Each row of a before or after table is a point. The points were changed in one or more steps. Then noise was added and the rows were shuffled. The steps act on how far a point lies along the listed directions, d1 being the first. What was done? A step turns or swaps two directions, mirrors them in a line or flattens them onto one, adds a multiple of one to another, or multiplies one. Angles are multiples of 10 degrees, from the lower direction toward the higher: turns from -170 to 170, lines from 10 to 170 but not 90. Use the fewest steps. Two steps may share a direction if one is a turn and the other turns, adds or multiplies; they go together, in the order done. Otherwise the lowest direction goes first.

Directions:
(1): [-43 -27]
(2): [ 27 -43]
Before, 14 rows:
[[ 54 -56]
 [ 18 -37]
 [ -5  -2]
 [ -9  10]
 [ 20 -34]
 [ 78  67]
 [ 56  37]
 [ 57  17]
 [ 24  42]
 [ 32  36]
 [-12  19]
 [  1  -9]
 [ 27   7]
 [ 37  22]]
After, 14 rows:
[[-25 -31]
 [ -2 -10]
 [-27  40]
 [-68 -28]
 [-42  34]
 [  0  -1]
 [-14  45]
 [-26  22]
 [-32 -28]
 [ -6  51]
 [-43  60]
 [  8   8]
 [-46  99]
 [ 23  16]]
Steps: swap d1 and d2

Directions:
(1): [-24 -67 -14 -15  24 -42 -49  -7]
(2): [ 24 -24 -29  36  41  43  11 -58]
(3): [-20  11 -74  22  17  12  -3  58]
Before:
[[-21 -16  30 -26 -10 -20   4   6]
 [ 62  32  57   9 -20  24  38 -61]
 [ 11  13  -4   2   9  15  23 -34]
 [ 11 -15 -43  14  24  21  -1  -4]
 [ 31  27   0  21 -17  47  29 -11]
 [ 11   5 -13   9   6  12  15   3]
 [ 39 -15  53  19   4   0  13 -71]
 [ -5  17 -57  43   6  41  23  31]]
After (8 x 8):
[[-27 -10  50 -41 -25 -36   0  17]
 [ 16   9 -25  18  26  30  25 -43]
 [ 14   2 -26  18  13  18  17   0]
 [ 29  24 -41  41   3  67  30  -3]
 [ 23 -26 -51  30  41  39   3 -32]
 [ 49 -26  35  38  25  20  17 -95]
 [ -4  13 -84  60  22  56  24  29]
 [ 61  29  10  32   0  45  41 -52]]
Steps: add -0.7 times d1 to d3; multiply d2 by 2

Directions:
(1): [ 54  32  18   5  61 -44  17  64   7  11 -27   1]
(2): [ -5 -31 -36 -81   1  -4  23  15  35 -50 -34  30]
Before (12 x 12):
[[ 42   7  35  61  30 -11 -12  31 -14  29  10  -4]
 [-15 -32 -23 -46 -14  13  -2 -11   1 -41 -11  20]
 [-54  -5   0  52 -45  42 -16 -75 -41  56  42 -30]
 [  9  22   6  17   8   0   8  -2 -16  26  14  -7]
 [-82 -54 -46 -51 -65  35  13 -54  -8 -60 -12  29]
 [-13  11   4  -4 -16 -23  16 -14 -35 -14  -7  -4]
 [ 37 -27 -42 -90  19 -36  34  49  46 -42 -40  27]
 [-38 -37 -31 -25 -59  25  -9 -58  -2 -37   5  14]
 [ 32  21  16  37  20 -20   5  -2 -36  30  16  -7]
 [ -2  -6 -20 -61   7 -17   4  21  25 -53 -22  23]
 [-73 -19 -10  46 -78  64 -36 -66 -40   5  47  -4]
 [ 32  48  45  62  49 -31 -20  29 -23  67  -3 -16]]
After, 12 rows:
[[ -2  -3 -21 -58   7 -14   4  20  22 -51 -21  20]
 [ 33  61  60  91  48 -31 -29  21 -34  86   8 -28]
 [-86 -66 -68 -93 -62  31  25 -44   7 -85 -29  44]
 [ 30  24  21  49  22 -19   2  -3 -42  35  20 -10]
 [-15   6   7  -7 -17 -24  16 -14 -36 -16  -9  -3]
 [  9  26   9  22   7   0   7  -3 -19  28  15 -10]
 [-55 -16 -18  17 -44  39  -5 -70 -23  36  25 -18]
 [-41 -52 -47 -57 -57  24   1 -52  11 -57  -9  26]
 [-12 -35 -27 -59 -14  12   3  -6   8 -47 -17  24]
 [ 37 -19 -35 -73  18 -34  25  46  37 -30 -33  20]
 [-72 -37 -33  -1 -77  62 -23 -58 -20 -25  28  13]
 [ 44  15  46  79  31  -9 -15  28 -25  41  17 -12]]
Steps: add -0.5 times d1 to d2

Directions:
(1): [-15 -32 -39  -3 -19 -17  26   3  72  35  -7  42 -52 -19 -18 -48 -63  29
  52  10]
(2): [-56 -29   0  31  21 -15 -34  86   6 -15  -1  -8 -30 -25 -19  67 -22  21
 -42  44]
(3): [-21 -37  -5  69   5  -3 -48  22 -46  15 -14  30  20  65  19 -24  30  42
  66 -14]
(4): [  6  42 -17  30  33 -38 -22   7 -29 -26  -6  30  13 -66 -76 -61  30 -31
  15  31]
(5): [ 23 -60  20  -3  28  26  54  65  27 -20 -15  27  31  -1 -33 -31  29   0
 -36 -72]
Before (8 x 20):
[[ 31  25   5   4  17   8  -3  -6 -29 -19  -6  -7  22  11 -22 -11  33 -18
   -4  -9]
 [-12   9 -11  -2   6 -13 -11  -8  13  -2  -1   4 -20 -16  -4   0   3   1
   13  22]
 [-12 -29  10   5  10 -11   7   9  22 -25   2  24  -8 -31 -27  -6 -10  -7
   -9   8]
 [ 23  11 -22 -14   1   7  13 -29   6  12  -6   2  -6 -21 -17 -45 -11 -18
   22 -31]
 [ 35  33  17  -4   4  -6   9 -30 -20 -11   4  -3  30  -4  -1 -42  23 -14
   21  -4]
 [  2 -37   4 -46 -53  49  46 -33  40  46  19 -17  -7  60  76  31 -38  14
   -4 -36]
 [ 18   9   1  -4  -2   7   9 -32  23   0  -6  11  14 -11 -18 -47  18 -10
    9 -27]
 [ 33  55  22 -60  24  -1  33 -12   6 -32   8 -32   4 -40   3  60 -18 -31
  -68 -13]]
After (8 x 20):
[[ -8  -7   7   5  24  -2  -9  22   1 -17  -4   1  -1  -8  -4  13  29  -1
  -10   3]
 [ 44  22  -2 -17 -15  13  21 -82  17  12  -5  18  27  11   1 -87  25 -16
   44 -48]
 [ -4  31   1 -19  -1 -16  -7 -25   4  10   3 -14 -24  14  45  53 -46  19
   10   5]
 [ 38 -18  13 -71 -52  61  75 -69  36  38  24 -17  19  56  72   4 -16 -13
  -14 -65]
 [-30 -44   8  24  15 -15 -11  36  20 -26   2  23 -16 -26 -25  12 -13   7
  -10  15]
 [ 65  54   8 -22 -18  -3  26 -95 -21   9   6   7  40  16  17 -90  25 -20
   66 -23]
 [ 30  43 -21  -1  -9  -2  -9 -54 -15  10  -5   3  -2  17  -8 -33   2  -8
   51  10]
 [ 54  16 -14 -24  -6  21  28 -62 -11  14  -6  10  26  11  -1 -77  20 -27
   44 -72]]
Steps: swap d1 and d5; multiply d2 by 2.5; flatten d3 and d4 onto the line at 70 degrees

Directions:
(1): [-15 -18   4  56  13 -55  -1   7  -5  -2  12 -45   3 -61   1 -13   6  36
 -64  13 -52   9  57  29  31  55  31 -36  20  76  30  32   0   7  48  82
 -13 -60  19   4  35  10  16  30  -8 -28 -48  49 -76   3 -14  16 -24  14
  31  19  31  88  -3  16  47 -22  24 -15]
(2): [ 25 -12 -17 -26  11 -56 -25  19  10  -8 -21 -31  66  -7 -29  29  48 -50
 -15 -37   0  -9 -47  14  87 -34  39 -93 -23  37 -72   9   1  44 -39  17
 -21  11 -23  38 -76 -45 -17  45  60  44  11  58  11 -35  -8  27  19 -15
 -33  -7  33 -18  31   0  20  17 -25  17]
Before (11 x 64):
[[ -7  -4  -1 -15 -13  13 -10   1   2   6  -4   1 -16  32  17 -16  -1  -8
   15   2   7  10  -5  -6  -7  -3  -3   8 -16  -3   2   2   4  12 -28 -13
    9   5   5 -12  -9  -6 -11   0   6   9  22 -13   0  -6   2 -16   3   4
   -1 -16  -6 -29  -4   3 -18   9 -17   1]
 [-34   0  16  40   2  17  29 -14 -14  11  16  -6 -41 -29  10 -33 -40  59
  -33  21 -12  20  41  12 -34  52 -21  31  31  12  69   7   4  -8  35  24
   11 -40  34 -16  59  29  10 -21 -40 -37 -42  -8 -37  15  -1  -5 -16   9
   28  28  -6  52 -11  14   6 -35  26 -27]
 [  1 -13  -6  32   9 -46   0   4  -8  10 -15 -25   8 -25  -1   4   5  -9
  -26  -1 -25  13  15  26  33  11  24 -33  -5  50  -8  17   0  19  21  36
   -3 -33   7   6  -3  -2  13  13   7   6 -36  43 -32  -4   0  31  -5 -11
   17   9  21  23   3  16  31  -4  17   0]
 [-24  -2  13  53  -6  14   5 -21 -19  16  18  -9 -45 -15  13 -26 -28  49
  -17  37 -25   9  60  -8 -38  67 -16  51  18  11  52  19  -4 -26  42  27
   -1 -38  25 -32  65  33  22 -22 -34 -50 -36 -18 -40  20  -7 -29 -33  12
   42  15  -9  33 -24  -6   0 -33  16  -7]
 [  6   9  -1 -35  -7  21  -2   4   4   0 -21   8  29  35 -13  23  26 -42
   21 -29  31 -10 -49   0  22 -40  12 -30 -18 -10 -46 -18   8  15 -28 -43
    6  34 -18  -1 -36 -14 -16   5  34  11  35  -4  35 -14  11  12  22 -19
  -27 -12  -5 -47   3 -24 -15   9 -23   6]
 [-18  13  -1  34  10 -12  -8  -1  -2  13  -4 -35   0 -15  13 -11  -8  24
  -26   9 -13   6  25   7  16  21  19 -14  -2  30  26   1  -1  -4  12  33
    6 -25   5  -4  11   0   8   6   1 -12 -23  21 -15 -18 -19  13 -19   6
   11   7  32  32 -11   6  19  -6  -2 -18]
 [-12 -12   3  15   2 -45  -9  -5   2   6  -8 -23   8 -32   2  -6  23   9
  -46  12 -25  10  20  29  53  34  36 -24   4  35 -16  26  -1  16  14  46
   -1 -24   3  18   3  -9   6  31  24   3 -25  38 -43  -4 -16  10 -16   4
    0  -8  26  33   2   7  28 -10   5  -6]
 [ 27 -19  -3 -27  19 -27 -31  -1   3  -8 -21   3  39  18 -29  18  15 -35
   23 -38   7  -9 -38 -12  42 -50  11 -44 -13 -14 -52 -20  -3  24 -49   5
  -20  17 -23  15 -53 -40 -18  25  52  30  36  27  31 -10  -5   0   5 -16
  -42   0   5 -44   8  -2  -5  17 -25   2]
 [ 11   4  -1 -47 -28  60  -5  -7   2   5  -9  49 -32  54  15  -4 -16   3
   66  12  55  -4 -47 -39 -41 -30 -31  64 -29 -95 -17 -25   2 -26 -18 -72
   28  42  10 -29 -10  10 -16 -39 -22  27  46 -55  62   8  19 -16  31  -5
  -28 -13 -20 -60  -2 -12 -49  30   1  12]
 [ 12  14   4 -27  -1  47   5 -10   5   6  10  19 -18  16   6  -2 -14  -1
   18  17  20  -5  -1 -13 -28 -10 -15  43  16 -30 -11  -7   0 -20 -24 -10
   15  11  -3  -9  -5   9 -10 -26  -5   2   6 -43  32   2  14  -7   4   3
  -11   9 -15 -22  18  -2 -16  19 -24   8]
 [-12   7  14  23   5   1  17   8   1  -5   7  -4 -25 -15  -2  -9 -13  16
   -8  20 -17  -9  31   4 -37  13 -10  13  16  10  38   0   0 -18  25  17
  -14 -17  16 -12  32  21  -3  -6 -14 -28 -22  -5 -16   3  -4 -10 -13   9
    6  -6  14  33 -18   4   7 -27   5  -5]]
After (11 x 64):
[[-11 -10   0   7  -6  -9 -13   8  -4   4   1 -16 -11   3  15 -16   9   6
   -6  10 -14   9  17   7  19  16  16 -18  -8  30   5  12   6  25 -12  25
    2 -22  13  -5   3  -8  -2  16   8   2   3  13 -29 -12  -2  -8  -3   8
    5 -14   7   5   1   6  -2   5  -6  -5]
 [-11 -30   0  47   1 -61 -15  10   2   5   4 -46   1 -65  10 -18   6  56
  -60  23 -42  14  42  24  44  57  33 -32   2  48  11  37   1   3  54  76
   -4 -62  32 -12  25  11   8  26 -12 -10 -33  48 -70   2  -8  19 -10  18
   15  20  47  93  -2  20  37  -7  38 -10]
 [-11  14  14   4   2  27  17   8   2  -2   6  17 -32   6  -4  -7 -17   9
   14  22   5  -9  14  -9 -51  -7 -29  36   9 -26  27 -13   1 -24   6 -20
   -6   4   8 -13  33  26  -6 -25 -16 -26   0 -28  12   2   2 -24  -5   1
   -5  -7   0   2 -15  -2 -13 -23   1   5]
 [-17   7   9  22 -17  56   7 -29 -14  13   9  21 -54  26  16 -18 -35  27
   17  31   9   0  31 -28 -74  35 -37  81   8 -40  44  -5  -3 -37  16 -24
    8  -2  10 -38  51  29  13 -41 -40 -39 -10 -52  10  28   3 -42 -19   5
   36   7 -26 -19 -30  -8 -30 -23  -2   2]
 [-12  31  -6  -5  -1  37  -2  -8  -2  10 -10   6 -12  35  13   1 -19   4
   25   3  28   1  -7 -16 -17 -17  -5  25  -9 -29  10 -23   1 -17 -22 -32
   17  14 -10  -9  -2  -3  -3 -23  -3   0  13 -21  41 -18  -2  -3  -6  -1
   -3  -7   5 -30 -15  -9 -17   5 -19 -11]
 [  1  14   4 -42 -14  21  -9 -18   6  10 -14  31 -12  29   8   3  12 -17
   28   2  29   6 -29  -1   3 -14  -2  31 -11 -57 -28  -8  -1  -1 -25 -51
   19  39  -9  10 -24 -12  -4 -10  17  18  28 -26  39   1   0 -12   6  -7
  -22 -23 -16 -58  -1  -7 -30   8 -16  11]
 [  5  -2   4  14  12   1  -2   1   8   7  13 -21  -5 -32   6 -13   4  17
  -31  22 -15   5  33   9   6  30  17   6  31  34  -2  20  -1  -6   7  54
   -1 -36   8   2  13  10   1   3   1 -15 -26   0 -27   3   4   8  -9  14
    8  27  12  45  22  10  21   3  -8  -3]
 [-26  11  16   2 -14  64  30 -24  -8  17  16  26 -53   6  12 -30 -52  41
   13  16  28  14  10  -9 -65  18 -47  66  18 -43  56 -17   4 -20   9 -36
   21   6  26 -24  46  28   2 -49 -49 -21 -12 -46  17  14  15 -16  -3  -5
   10  15 -29 -10  -8   6 -29 -23  10 -19]
 [ -7  -7   0   2   7 -29 -10  12   2  -4 -16 -33  40 -22 -17  10  40 -20
  -36 -24 -11  -2 -17  24  54   0  40 -75  -7  56 -34   7   7  23  14  22
  -11 -10  -6   8 -16 -12  -4  35  39  -3  -3  41 -24 -16   4  30   6  -9
   -3   2  30  20   5  -8  26  -3 -10  -3]
 [ 13  11  -6 -18  -6  20   2  -5  -5  13 -20  22 -11  36  12  13 -10 -33
   36  -5  31  12 -28  -4 -14 -37 -12  16 -19 -30 -29 -15   6   7 -18 -46
   13  19  -8  -4 -21  -6  -2 -24   1  24  12 -18  40   2  17  15  18 -20
   -6  -8 -11 -58   1  -2 -19  16  -2   9]
 [ 24 -28   2  -8  33 -55 -31   2   0  -6 -14 -14  48 -10 -32  16  19 -27
   -1 -39 -16  -8 -21   7  60 -30  28 -67  -6  27 -50  -9  -3  23 -32  37
  -28 -11 -15  17 -43 -37 -11  38  51  28  18  53   2 -13 -13   8  -3 -10
  -34   5  18  -5   5   2  18  12 -14  -3]]
Steps: mirror d1 and d2 in the line at 100 degrees

Directions:
(1): [-85  55  45 -76   9  22  22 -34 -31  39   6 -44  30  40  30 -13  39  31
   7 -16  28   5   1  10 -33   8 -16  22  24 -19 -17 -20 -33  42  34   7
 -56 -53  47  20  38 -44 -21  18   4  11 -15  72  56  42 -38  13   7  14
 -10 -16  -4  32  49  24   1  12  16  16]
(2): [  6 -30 -38  -4  13  16 -35  45  11  29   9 -11   3  -6  54  -2  22 -11
 -59  26  23 -29 -17  44  -6   7 -61  26  16  -9  29  17  52 -28  47  -6
  -7 -15 -20  95   3 -43  38 -49 -35 -12   0  19  37 -80 -18 -43 -18 -10
 -35   6 -54 -59 -15  56  20 -16  17   5]
Before, 8 rows:
[[ 51 -23  -8  44 -15 -28   8   7  26 -46 -22  17 -24 -31 -61  19 -31 -28
   15   0 -37  15   2 -18  23 -24  70 -31 -18  23  -7   1 -12 -14 -46   8
   50  16 -32 -74 -28  61   4  13  21   5   8 -67 -60  22  36   7   7  -3
   19  -5  35  -9 -38 -49  -4  11 -33  -7]
 [ 36   1   3  44 -10 -22  16  -5  11 -20   1  46  -7 -11 -30   5 -32   7
   24   7 -31   6   2 -27  23 -18  36  -2 -12  16 -12   2 -14 -24 -37   3
   32  46 -20 -37 -14  45  -2  10  11  19   9 -30 -37  19  28  13   3 -11
   10  -1  27   9  -4 -48  -8  -2 -13  -3]
 [-38  34  32 -28   6   7  21 -30 -27 -13  -5 -11   5  20 -25   5  -2  11
   34 -22  -9  25   5 -20 -14  -6  20   2   7   7 -18 -17 -40  22 -13  12
  -25 -20  29 -35  10   9 -21  49   5   6 -10  40   8  63  -3  32  21   8
   -2 -17  32  28  22 -16   1  -1  -3  13]
 [-35  42  48 -36   1  -8  36 -35 -18 -19  -8  16  -8   9 -47  -7 -14  17
   49 -27 -17  38  20 -42 -21  -8  50 -18  -8  -2 -37 -14 -68  31 -28  -7
   -3  -1  29 -95  -6  10 -49  40  33  12   1  10 -12  72  18  43   1  20
   19  -8  33  44  12 -42 -10  14  -9  -5]
 [-12 -23 -17 -10  12  -1  -9  15 -15  19  10 -10   9   1  28 -20   3  -5
  -40  16   8 -17 -17  31 -14  14 -46  15   3  -4  13  -3  37 -13  34   6
   -7 -13  -5  45  12 -27  18 -26 -11  12   3   5   5 -47 -15 -30 -26 -13
  -16   7 -36 -35  -4  26   1 -20   5   8]
 [ -8   9  17  -1  12   8   1   3  14  15  -6  -5   4  -7  26   6   8   6
   -7 -13   6  -7   2   6 -14   1 -19  -8   9  -4  14   9  23 -13   7   4
  -14 -19  15  40  14 -16   8  -6   6   5   1  21  29 -11  -7  -2 -19   4
   -3   6  -1 -10  -2  18   8 -13  14   3]
 [  7 -13 -22   0   9  -6 -26  52  16   7   4  -3   0 -19  26   8  11 -25
  -47  16  -3 -26 -11  31  -3   2 -46  35   2 -23  20  10  29 -23  45 -17
   -2  -3  -9  57  -9 -12  22 -27 -31  -7  24   9  18 -62  -7 -36  -2  -8
  -31  -3 -49 -29 -20  33  20   2   5  -4]
 [-39  21  22 -26  -6  22   9 -15 -28  14   4 -22  19   7  16  -5  11   4
    8  -2   5  11  -5  17 -14   5  -6  23   7 -15   0  -5 -14  -3  24   7
  -38 -15   9  16   7 -25  -4  11   5   1  -6   8  27   8  -3   9   3  14
   -9 -16  -7   3   7  13  -2  -4  28  -9]]
After, 8 rows:
[[ 12  -8   3  27 -19   1   6  -5 -11 -20   2  10  -1 -17 -22   7 -21 -12
   20  -4 -20  15   0  -6  10  -1  22   2 -19   6   0  -2  -6 -20  -8   6
    0  22 -16 -28 -21  19   3   7  14   0   1 -43 -20   8  29  12   5   7
   10  -9  11  -2 -22 -21  -8  -6  14 -19]
 [ 48 -50 -42  27  10 -10 -31  65  22 -10   1  40 -29 -38   7   4 -17 -27
  -42  26  -6 -13  -7  14  -1  -5 -26  -3  -5   3  22  30  38 -51  10 -17
   39  24 -38  25 -40 -12  26 -44 -24 -16  14 -23  -7 -82  24 -34 -31  -9
  -25  16 -39 -70 -53  17  16 -18   0  -7]
 [-11   0  -9  -9   9  13  -9  19  -1  29  16   8  16   6  41  -9  18  17
  -28  26  11 -20 -13  27  -5  -6 -36  37  17  -2   8   8  18 -23  31   0
  -13  -5  -8  74  10 -23  27 -26 -23  14  -1  37  38 -41 -13 -21 -12 -18
  -32  -3 -32 -33  10  22  14 -11  16  10]
 [-43  51  49 -38  -1 -17  26 -17 -12 -10  -5 -13  14  11 -22  12   4   4
   28 -20 -21  13   8 -18  -7  -4  21  16  -6 -19 -27 -21 -51  28  11  -4
  -24 -12  35 -45   6  19 -36  40  18  13  17  23   6  59  -2  22  27  10
    4 -14   8  56  26 -22  -1  25  -6   1]
 [ 44 -42 -38  44   9   0 -24  34  12 -30  -1  28 -22 -24 -14  15 -22 -28
  -13   9 -25   1  -6   2  14 -10  -6  -1  -4  19  23  16  31 -38 -11  -1
   27  18 -33  12 -25  16  28  -2 -21 -14   6 -18 -24 -35  23 -11   1  -9
  -17   5   0 -43 -37   2  15 -19  -6   3]
 [-34  17  31 -20  -1 -12  30 -40 -32 -10   5  -5   9  14 -21 -22 -16   7
   25 -16 -12  16   4 -14  -8   7  15  -9 -14  -3 -20 -28 -21  22  -7  14
   -8  -3  24 -52  14  12 -23  28  27  23  -2  -1 -21  44   0  18  -3  -4
   22  -1  17  33  22 -27 -22   0  -9   3]
 [-31  -6 -23 -41  14  21 -14  37   7  32  -3 -43  12   3  40   0  39 -10
  -58  20  24 -19 -14  51 -21  -7 -34  30  33  -9  13   1  22 -11  55   4
  -24 -64 -11  73  15 -46  30 -36 -21  -3 -13  32  48 -45 -29 -39 -13   1
  -42 -11 -45 -58  -7  50  26   1  10  19]
 [  3  20  28  15   2  -4  13 -13  16  -9  -9   6  -7 -13  -9  10  -6   4
   25 -24 -11   7   5 -15  -2  -7  11 -23  -1   5   2   6  -2  -1 -23   3
    3  -5  20 -12   8  13  -7  17  21   3   3  -2   3  23   6  17 -10   6
   21   9  28  13  -2 -13  -5  -7   4  -2]]
Steps: turn d1 and d2 by -150 degrees
